Each wall is flat, endless, passes through zero and stands at right angles to its row. A trip goes straight from one point to another. List the walls that it crosses, first one first.

Walls:
(1): [-28  -9]
(2): [ -6 -15]
(3): [-17 -25]
(4): [ -3 -11]
(5): [ 8 60]
(6): [-8 -1]
Trips:
[40 -3] to [ -4 -28] => 5, 4, 2, 3, 1, 6
[ 10 -35] to [-13  -7] => 6
[  0 -11] to [ 13 -10] => 6, 1

Walls:
(1): [-25  19  -6  -5 -20 -29]
(2): [  5 -47 -17 -19 -23  30]
(3): [  9  24 -20  28  -7 -15]
(4): [ -8   6 -13  -1  -7 -33]
(5): [-24   7  -4  -4  21  21]
Trips:
[-19  12  12  29 -17  -7] to [-43  -4 -15  -2  -8  20] => 5, 2, 3, 4
[-28   2 -41 -20 -12  -2] to [-32  -5 -33   3 -31 -20] => 5
[ 17  28  10  -5 -10  23] to [  3  -8  18   8 -13   6] => 5, 3, 2
[-10  15  -6  17   0 -32] to [ 16  39 -16 -23 -43   9] => 2
[-42  18   8  35   2   3] to [  4  15  -2  -7  12 -40] => 5
[-17  16 -13  -5  12  60] to [  2   5 -36  25 -24 -28] => 3, 1, 4, 5, 2
[ 5 24 12 16 14 20] to [-30  -5  10 -30   4 -27] => 3, 1, 4

Walls:
(1): [  1   3   6  37  34  23 -31  -5  15  -1   5]
(2): [-19  36  -5  39   6 -22  -8 -33   2  10 -10]
(3): [ -4  32 -30  19 -22 -12 -21  48 -17 -30   3]
(4): [  3 -14   1  -2  10 -15   7  51  17  13 -19]
(5): [ -1   7   0 -12  18  -5  42  -9 -41  14 -10]
(6): [ -5  -5  -1 -28  49  14   4  44 -10  14  -2]
(7): [-16  -9 -31  11 -27  -7  13  27 -15   7  -2]
(8): [-11 -38   8  36   2  55   0   9  21 -12   3]
Trips:
[ 22   3  12  26 -14   5   3  27   8  -1  42] to [-19 -10 -20 -42  11  48 -26 -27   0  12  36] => 4, 6, 7, 3
[ 13  16  -6 -29  28   3  15  19  -2 -18   9] to [  0   5   5 -26  -2   0 -13  27   5   0 -24] => 5, 7
[-48 -25 -23 -43 -10  -1 -12  29  -2  18  14] to [ 19  18   1  22  13 -20  10 -22 -39 -10  23] => 5, 4, 2, 6, 7, 1
[ -1  -5 -21   5 -11  18   2   9  16  -7 -16] to [-21   0  -3  16 -32  -4   8 -24 -17  47   7] => 1, 2, 4, 3, 5, 8

Walls:
(1): [ -3  12 -22 -14  -2 -15  13   5  18  20   2  20   5   0   6  -6 -38   1]
(2): [-37  11  18  12  -4  -4  -3 -13 -10   5 -14  31  -6  -9   5  26   0  18]
(3): [ 37  25 -30  16  13  -6  21   7  21  -6  32  27 -24  23   6 -19  -2 -35]
(4): [ 27  -3  19  -5   8   0  28 -11  12  -8 -12   0  20   1  -6  24 -19  -1]
(5): [-12   8  -8  -7 -16   4  14 -10   0   4   7  33  -3   9  31 -20  27 -31]
(6): [-19 -23   1 -17  -8  18   3  15   1   5   2   4  17  -1  -6 -25  -2 -36]
(7): [-22  11 -16  28  -9   4 -11   1   6   5 -43  18  15  17  15   4  19 -21]
(8): [ 23 -15  -7   7  19  24  -4  27 -20  11   3 -42   9 -25  -4 -11   5  -8]
(9): [-39  10  12   7  26  -6 -13  29  29  -9  20  39  15  -4  16  -5  17 -11]
Trips:
[ -4  -9  -3 -11  -3  -4 -13   9  25  -1   9   5   0   5 -10  -6  36   8] to [  7 -10  -5  56 -40 -10 -17  -2 -15 -11 -17  -5  -3 -45 -38 -14 -10 -23] => 3, 8, 5, 9, 2
[-28  14   3  -1  18  23  14 -20  10  14   3  33  -1  -5 -11  39  26  26] to [  9  -9  -9   2  -2  10 -28   6  -1  -4  24  -1   8  33 -10 -13  -6  -6] => 4, 3, 6, 2, 7, 5, 8

Walls:
(1): [ 21  12  -4  31  15 -12 -11   2  15  18 -13  17  12  -8  -3  -2  -4 -24
  -8   0  -5   0  -2  10  13  17  16  -4  25  25  18   0]
(2): [ 19 -31 -24   1  36  12  -1  17  10 -14 -13  -3  17 -15 -15   2 -14  15
   1  12 -22 -11  12   6 -32  -9 -11  -5  21 -22  15 -14]
(3): [ 23  25  17   4  15  -3 -10   6   7  -4   0 -20  23   6   6   7   8   0
 -18 -15   4  16  -8  12  23 -14  -4  11  33  -2   2  20]
(4): [ -3  10  17  13 -46 -28  -7   8   5  10   0 -17  -1  -9 -24  12   1  -8
  19 -35  17   3   1  -2  11 -16 -11  17  14  16  11   8]
(5): [ 12 -32  -8 -12   0 -22  -6  -3  -5   1 -11  25 -34  -9   1  10 -20  -1
  17  -5 -27  57   2  -1  -7  11  10 -16  13  -9   8  16]
(6): [  9  10  18  23  10  14 -27  -6   0 -23 -16   7  20   0   9  -4  -8 -29
 -24 -35 -15  28 -19  21  -5  20  -3   4   4  -7 -22  12]
(7): [ 30  12  24 -22   2  -2 -19  -4 -14  -1   3 -23 -18   9  -7  13   4 -19
  -6  15  -3   3  -7 -18   2   0   1  22  -3   5  15   1]
(8): [  3  -5   3 -10 -27 -34 -17  22   2 -15 -21  10 -13   0 -13  17  -7   2
   2   4   7  13 -15   2  14   8 -24  13   0 -25  10  13]
(9): [-15  13   8  -3   0 -24  12  -3   3   0 -22 -20 -20   7  14   1 -11   3
   9 -25  10  26  27  17 -12  17 -15  30   5  17  -2  -5]
Trips:
[ 31  -5 -16   2  21  -5  15  46 -10 -21  -8  -4  -1 -16  13  10 -16 -20
  -3  40  -9   9 -10 -17   8   4 -24   1  10 -24 -13  -3] to [-14   6 -14 -27  12  14  -4   9 -11 -10 -13 -26 -32  41  -7  -1  -3 -15
 -10  34  14   4  22   6 -26   5 -20 -15  -8 -10   9 -22] => 1, 6, 3, 9, 5
[  2  -8   2   9  19  -6 -23 -29  35  16   4   0  -5   9  24  19  21  -7
 -17   2 -10  -6  -7   6  -1  -7  -1  23 -16   5  16   4] to [  2  -4   0 -12  12 -27 -21  -7 -18   0   1   3 -12   2  23   9   9  -6
   5 -31   0  15  15 -29  -5 -24   6 -33 -26 -11 -39 -33] => 5, 1, 3, 7

Walls:
(1): [ 10  -9  -6 -10   7  13  28  14  16   0   7  -5  35  25   6   8  14   4
  10  20   1 -13  -8  17  -3  -4  -8  14   1  23  12   9 -19 -15   6   6
   0  -5   7  18   4  23  29   7  14  -8  10   0]
(2): [  9  -7  -9   2   4  -6  -3  15  11 -16  10  10 -18 -18 -11  22  17 -16
 -17  13  10   7  -3  -1 -11  -6 -14  -5  11  -2 -40   7 -13  29 -21   2
   5   3  14  18  -6   9  -3  -3 -15  19 -12  -1]
(3): [  2   4 -19  -6  10   7   2 -26   3  10   7   6   7  -1   5 -16   7   5
   4 -14   5  10 -14  20  11   9  11  -3 -10  23 -15   7 -16  -5  -6   5
  -2   6 -18  13 -13  19  25 -16  -1 -28  -6  -6]
(4): [  8  -1 -20   9  29   4  24   4 -31  20   7   6   8  -5   1 -25  -1  15
  -2 -29 -11 -21  -9 -29  -3 -13 -15  31  13  -6  11 -10  -6  21  -1  12
  37  13  -8  16  13  24 -19   7 -16 -15  17   3]
(5): [  0  -6  13  -1  -6 -20 -16 -28   9   9   3  11  -4   5  23  12  19  -8
  -2 -15 -17  10   3  16 -19  -5  27 -15   0   0  24  23  24  -3 -12  10
   6  15 -21 -13  -7  -2  -6   0   1 -21  10 -16]
(6): [ -8  -1  14 -19 -14  -5  10   6  11 -16  -9 -15  -6 -12  -5   4 -20   6
  -1   2 -27 -10  -1  -6   1   0 -20   3 -11 -12  -5   9  11 -19  -9  14
  15  24  12 -21  14  -7 -11 -29  -5  -4  -4   2]
(7): [  3   1  11  -3 -42  18  10  -8   1   2  15   8  17  21 -16   1  24   4
   4  -5   5 -17  23  -6 -29   0 -19  29 -27   5  10 -10   2  17 -12  13
   3 -13 -23  21  -3  25  -1  15   9  28 -17  19]
(8): [  8   5 -18  -7   2   2   1   4  -5  18 -23  10  -5   7  26  22  -9  -2
   4  -8  16  19   6  -1  -5  10  32  16  -8   4  -9   2  -6 -18   3  18
 -27   4 -16  -5 -14  10 -14 -16  21 -22   0  -2]
(9): [-10   6 -11  -1  -8   4  -6 -26 -28 -45   9   8  15  12  13   5 -10  -1
  -5  -6  24   2   4 -26 -10  16  19  -1 -15  -5  25  -9  -8  -6  -2  12
   7  12   1  11 -12   9  -1  -2   5   5  -3  13]
(10): [ 23  25  -1  10 -11   1  -3 -19  -3 -18  15  18 -31  -6   7 -39 -15  -6
  11  24   0  -1 -24  -2  10 -10   8 -27  11  -5   4 -19  20  12  -9   4
  -2 -14   8 -19  -5   7  -5  -6  -3  14   7 -18]
(11): [-16  -2   7   1  -2 -13 -17 -17  14  -3 -27  -3  -8  -6  -9  21   7   7
  14 -22  25  32 -10 -23 -14  14   8  -3   5 -16  14   6   3   8  13  -7
  24  -6  -7  24   7   8   5  10   3   1   9  14]
(12): [  2   8   1  15   0 -41 -12   1  15 -16  17   8   4  -6 -14   5  -9  11
  -5 -14 -15  17   3 -13   1 -11  18  -2   4  15  19 -15  -1   6  13  -8
  13  24  28   0  -1  -3  29  -8 -17  15  23   6]
Trips:
[ 23  22  -7  22   4   6  21 -14   1 -11  -2 -43 -30  11 -19  17   5   7
 -18   8  -4  -9  19 -11 -25   6  -9  19  11 -16  17  12 -21 -26   1  -5
  13   4  25   8  16 -10  23   3   0   1 -13  10] to [ 33   5  17 -22  12  13  -6  23 -21 -23  -1 -19 -18  -7 -17   3  -1 -19
  -5 -16   4  -1   3 -17 -11   7   0   0   2 -22  -9 -17  13 -24 -11 -19
  19  -8 -12  13 -32  -8   4  -7 -35  -7  -1  -3] => 1, 7, 12, 10
[ 10   6   8   6   9  10 -20  10 -12 -15   9  21 -22  -7   4  -2 -19  -4
  -1  16  -1   2  10  -9   8   5   1 -14 -43 -51  19 -17  -6 -25  26  -3
 -24  36   5  12 -13  12   0  14  -3 -21 -17 -12] to [-13  -2  -5  -5  19  -1   9  -3  -5  12   6 -12  16  26 -16   4  -1 -20
 -26   6 -22 -15  19  24 -10 -22   8   9   3   6   8  14   4 -30  12   8
  -8   5   9  -8  28  28   3 -13   7  14 -18  -7] => 12, 5, 10, 1, 7, 9

Walls:
(1): [ -5  -9   8   6   5  20  17 -27  -6   4  11  -8 -16  -1  38   0 -16  35
 -10  -4  17  20   2 -10  -7   7 -19   5   3 -14 -17 -13   7   2   6  -1
 -12 -13 -14   4   4   7 -18  -1   1 -24  -4   5]
(2): [  2   8   0   7  10   1   0  -6  19  -3   3  22  15 -20 -17   4  -5  -8
  10 -19 -10 -14  11  -5   4   9  20   2 -11 -17  20 -32   8  13  20  -2
   5   7 -20 -19  -5 -11  -3 -34   4  -3  -3  -9]
(3): [ -1  -2  11  12 -11   1  23 -17  -6 -14  -1   3  10 -14  26  12  31 -24
 -23  14 -11   3  10   1   7 -11   4   4  16  26  15  -5  -4 -16  -3  -9
  13 -11  28 -10  14   2 -15  15 -20 -26   3 -17]
(4): [  6   9   7  10  -8 -38  -9 -25  -7   7  -2  -5 -16  10  13 -10  20 -29
 -22   1  -4  18  29 -23  13   1   9  24  12 -35   8  11 -15  25   3  15
  -5  20  28  -9 -39  14  -4  14  16  -3  -2   2]
(5): [  7  14  15  -5   2   8   9  -8 -32 -21  15  -3   5 -10   0 -10  -3 -22
  20   4  -3 -22  -7  26 -11  -7  -5  18  -1  -8 -13  12  12  -2 -10   7
 -20 -10   2  -7  10  21  -6  -3  17 -30   4 -27]
(6): [  0  -9  -3  33  15 -16  -6  24 -15  20  -6   4  14   1   8  31 -18  22
  14  11   7  10  14  17 -18   2   2 -30  14   4 -13  -6   7  16   4 -21
   0  -6  23  -5   6  22  22  26 -16 -19  10 -10]
(7): [ 31   0 -28   9 -13   6 -14   4  -1 -15  -8  -1 -10 -10  21 -15 -12 -15
  16 -37  -1   3  -4  10  -4  13  12  -1  -6 -14  -1   9   3   6  -8 -24
  21  12 -19  -3 -32  -5 -12 -15  -6 -11 -17   6]
(8): [ -2   0  13  46 -20  -4  28 -25  -2  10 -23   7 -13  -6  -1  21   1  -4
   1  28  -3   7 -15  -7  -2   7 -25  -4 -18   2  16 -12  12  17 -18  12
  -6  -1  -2  40  -2  20  -2 -32 -10 -17   6 -24]
(9): [  3 -15  -4   6  18 -28  -4  13  -4   2  12   1 -25  -4  15  -2  11 -18
  24  -1  20  34   2  14  -2  -6   5 -47   4  -7  24  18   5  38  13  -3
   1  22   1  -2 -32   9   6  -1  22 -11  -9  -2]
(10): [  8  -7   9   3   4 -35 -13   7  11  19  29 -19 -13  -6 -13 -28  10   5
  -9  -4 -24  -8  23   9   8   0   6   0 -10  13   3  21   0   1  -2 -11
 -13  10   9   3  17  35   8   9 -10  10  10   1]
Trips:
[-19   2  -1  11 -10  -8  -7  12 -20   2   8   8 -13 -25  -9 -12  -1 -10
   2   2   7 -16  12   9   2 -12  -8 -11 -21 -29  30   4  15   5  -1 -17
  -5   8  14 -13  -8   4  -1  22 -17 -13  22 -20] to [  3 -15 -19  -4  -6  -8  15 -12 -20 -10   9  -8 -19 -13 -25  26 -22 -29
   2   2  24 -28  -4 -12  -2  16 -11  -1  -1  22  -1  12  -5 -10 -31 -10
   4  -7  -9   9  -9  -5  33 -25   8 -43 -17 -13] => 4, 10, 2, 6
[ 17  16  -4  -8   3   6  -8   5 -24   0   4  11 -11  14   0  17   1  18
  -2   3  -4  -3  -5 -19  20  -2 -11  21   7 -11   6 -14   5  28  -1   4
  -6   3  22   0   7  26   2 -16   5 -27   2  14] to [ 23  10 -27  27  -9  12   7  26 -22  -7  18 -10   0  13   4   2   5 -29
 -13  11   6 -11  -9 -10  -2  -4  25  28 -23  20   5   8  29  12   3   3
   7   5  -6  -9   4 -22   0  -6 -60 -14  -3  -1] => 3, 7, 1, 4, 6
[ -6 -24  10  -8   9  -9  -1   0  14 -17  -9   3   3  20  -2  -5   9 -32
  10  22  10  -1   1 -14  26   8   1  25  -9  -7   5  -2  27  18  -6  21
  27 -15  17 -21  11  27  19  -5  -3  18   1 -36] to [ 12  17 -10  -4  11  16  15  -1   2 -12  -1 -22  13   7  -5   0   9   3
  34  30 -15  10 -20  22   4  25  13  -4  -6 -11  24  -5   8  12   6  -3
 -18   5   8 -33   5 -10   7  15 -13  15 -19   4] => 10, 8, 6, 4, 3, 7

Walls:
(1): [-25  10   1   3  24  12   9  15  10 -20   0 -15   9  -6  20  -7   5  12
 -17  10  -4  -6 -29  30   9   6   6   5  20   3 -34   0   7  19  -9 -26
   7   1 -15   1  15   6 -16  12   2  20  -8  17]
(2): [  2 -13  19  23 -25 -12 -14   7  -4  -2   5   2 -10 -23  -4  20  15 -15
  -4  -6   5   3 -14 -36   5  21 -25  13 -25   0   1  -1  24   3  25  25
  19   9 -37  -8  30  16  29 -13   7  -3   0  20]
(3): [ 28  15   9   4  -8  16 -12 -10  45  -5 -15 -14 -32   4  -2   1  23   7
  14 -14  17  41 -10 -14   2   2  -1  -3  22 -24   2 -36  -7   1  14 -13
 -34  -5  -4   3  11  -7   5  22  23   3   7 -20]
(4): [ 16  -5  -9  12  -1  -4 -23 -36   2  -2  -4  -5 -19  22  -2 -14 -17  12
  -9   3 -12  23   2   5  -5  17  -5  -8  -2  20  -9 -22  -1  -2   4 -22
  15 -27  30 -10  15   8   4  15   5   7 -23   5]
(5): [-22 -21  -4  13  13 -16 -36   4   3  26   9  10  -7  11  -7  17   0   8
  -1 -36   9 -33  -2  -2  -3  12 -11 -12  10  -3  23 -31  -8   3  14 -37
 -10 -30   4   6 -17 -13  -6  -9  -8  -5   8 -11]
(6): [  6   9  -8  19 -27 -10  11  45 -16  -2  12 -14  -5 -15  15  -3   6   5
   5 -14  22  -9  -6 -16  -6  20  21   6  14 -19  -3  -1  26  -3 -15 -21
  -5 -16   2 -16  -4  23  10 -21   1   3   5  15]
Trips:
[ -4 -38  -3 -17  12   4  10  23  10 -18 -21   6 -12  22  13 -13  10   3
  24   1 -16   7 -17  22  -7 -18  -7   1 -15  -1 -35  29  21 -21  -3  11
   2  28 -16 -13   5   0   1 -20  -2  -1  -7 -16] to [ 18 -18  15  34  -2  23  12  36  18  -5  -5  13  17   6  12 -14  10  -8
  18  28 -14  -9  -5  27 -12  17  -1  19 -14 -15  24   5   3  -6  -7 -12
   7  25 -15 -10  30  20   9 -19  -8   3  38   4] => 6
[ -8  14 -14   9 -10  -8   5  17 -16   0  -6 -22  -5 -19  11  10   2  -2
 -14  14 -13 -14  -1  -1   0 -15 -27   6  -1  14 -12   2  13   9  10  -1
 -14   3 -32   3 -21   0   8  -5  16  -7   2 -18] to [ -7 -25 -20   0  17   8  -2   4 -16 -13 -14  24 -22  -7   7   2   5 -30
 -16 -26  12 -25   5   3 -18  13  -2 -18  15  22   0  -5 -12   9   1   4
  19  -6  -3   2  -4  -7  -8   0   8 -12   6 -60] => 5, 6, 1, 2
[-23  26   7  21  16   4 -11 -22  -2  26   4  -9 -18   0  -1  -6   4  24
   3  19 -17   3   8   4  22 -23  11   1   8  -6  -2 -40 -17  -7   5   1
  14  -7  10   3  12  18   1   2  22 -16  -2  11] to [-17 -13 -13 -26 -19 -12  13   4   0 -16 -14  19  30   2  17  14  13 -15
  13 -15 -15  13   5   7 -13  -1 -36  19   1   0  -8   3   1 -23  35  16
   7  12   1 -18  30 -10   9   0  -6   2  -7   6] => 2, 5, 1, 3, 4

Walls:
(1): [ -1  12  -4  -6  -4  18  25   0 -28  27 -32  11  17 -23 -12 -19  -9   6
 -11  -9  21   8  16   7  11  38 -22  -5 -30 -12   3  -9  -5  16 -14   2
  -3  10   3  -5  19  50   8  -6 -13  13   8 -27]
(2): [ 13  24 -23 -12   5   6   0  -1   1   5  -3  13  10   2   1 -12  19  21
 -16   6 -12 -23 -11   5  -9  19  15  -3  27 -31   3  38   8  37 -12   2
 -14  18 -18  -8  -1 -24   0  -4  26  -7 -15 -12]
(3): [ 17 -22 -36 -35   3  -2  15   4  16 -20  14  20  29 -28  -1  23 -18  13
 -10  -1  27   0   0 -24  -6  32  34  -2 -25 -10  23 -22  16  13  -4  -9
 -15   0   2  -5  11 -26  -2  24  20  -3 -18  -9]
(4): [ -4   7  -8  20   3  -7  -9  12  -4  11  15 -24 -18 -22  -6  12 -28  12
 -10 -28 -23   4 -10   6 -37   0  18   7 -20  16  16   9  13 -18  -4  -5
 -11  16   5  -8  32 -24  -3 -20  -6  -5  27 -31]
(5): [-14  -2 -28  -3 -16  16 -12   5   9   9 -14  -9  24  16  -2  40  -5 -22
  11   3   5  -5 -17  -4 -16   7 -16 -11   1  -9   0 -22 -18  -4  28 -11
 -28  -1   9   4  -1  20  16  17  16   3 -29  26]
(6): [-10 -12   2  16  23   7  33 -11   6  -7 -19   8  -4   8  15  -9  -3  -9
   5  16   1 -19   0   9  16 -42   0  30   2 -11  -9 -16  13  23 -39  16
   7   3 -11 -23  -1   0   7 -33   8 -16  12  -5]
(7): [ -3  14 -17  20  22  19 -18  -4 -30  -6 -10  22   5 -17  25   6   2  12
   8  17 -20  -3  12 -25   9  -6 -25  -6   1  12   3  29  15 -38   5  -8
 -26   8 -34 -24  14  14 -39   2   5  13  15  15]
(8): [ 13 -22   4 -20  -5  39  -8  22 -16 -19 -10  36  25  14  16   3   7 -32
   6   4  60  18 -25 -11  22   8  48   3  16   4  18  11 -20 -11  -1   1
  -8  10   8   5 -20  -8 -12  17 -49   5   0  -6]
(9): [ 21 -10  14   1  -6 -42  -7  24  25  19  -9  -2 -24  -8   9   5  17 -15
  11 -14  14  -2   8  18 -20  11 -14  -6 -10 -13  -8 -17   8  -6   3 -14
  15 -27   1 -11 -10 -13 -14  19 -16   4  -1   3]
(10): [ 33 -17   0   9  10 -17  19 -16  21 -11  26  -1  -1   8   0 -19   9  17
 -26 -13  21 -16 -18 -17  17   1   9 -22 -30 -14  -3  27 -15  16   1   8
  20 -14  46   2   8  -2   9  -8   3  11   5   3]
Trips:
[ 21 -15 -24 -20   9 -13  -3   8   4 -29 -36  16  -2  -3 -10  28  -7 -15
   9 -16  -1   4 -33  15   3   3   6   4 -26  -4   5   8 -24  -2 -16   4
  -5  12   5   5   7 -31 -17  23  20  29  23  10] to [  2   2 -11 -14   7  26 -24   7 -11 -43  17  -3  -7  -7   3 -55  10  -9
  16   9 -10 -15   7   2  29  37  12  -5  -5 -25 -21   5  18  -9   2   0
   6  21   7   9   9   5   2   4  14  17  -9  21] => 4, 9, 5, 1
[ 20  -9   2  19 -23  -8  -7 -15 -10  10 -19  19 -12 -10 -18  24  14 -18
 -13   6   0   1   0 -14   3  16  35  13  -5  -5 -19  36 -29 -15   2   3
 -15   5   2 -39  16  -9   4 -40   8  14  27 -26] to [-15 -13  35   3   8  27   5  14   6  -3  17  13  13   6  -4 -10  11  17
  12   4  10  -6  14  -6  16  23  10 -15  10  -3 -26 -29   3 -13   0  -6
  11   9 -15  12 -13   9   6 -23  -4   3   7 -21] => 2, 4, 7, 10
[ 15 -22  -8  25  -2  -3  -3  13   5  17  17 -12  -3  18 -12  31 -16  10
  10   4  16  14 -12  23  12  -2  -5  -9 -20  -8  -6   4  -7  -3   6 -28
 -17   2  10   1  -3 -11 -16  -1 -24  -6  -4  13] to [ 18  43   7  14  19  18 -36  37  12 -24 -36  11  21   1  -2 -19   1  -4
  -8  16  -2  13  17 -18   6   7  -2   9 -18  -2   6 -28  -2   2   4   3
   7   2 -34 -15 -16   4   6  36  10  23   5  16] => 7, 10, 4, 1, 2
[ -1  19  38  18   0  11   1  24 -27  10 -15  32  14   0  10 -21 -34 -17
  12  11   7   9  27  29  53  -2   5 -14   2 -13  -7  -8 -11   0   7  -1
  -4  16 -28  15   7 -10   7  26  30  -1 -14   1] to [ 23   2  -9  -3 -16 -30  28   2  -7   4   9 -21  -2   9 -29 -39 -19 -23
  -5 -10  16   3 -24   3  -9  -8  12 -25  10 -19 -11  11 -26 -33   4 -22
  26   0   5 -13 -15  32  12  -4 -18   0  13 -27] => 2, 7, 6, 9, 10, 4
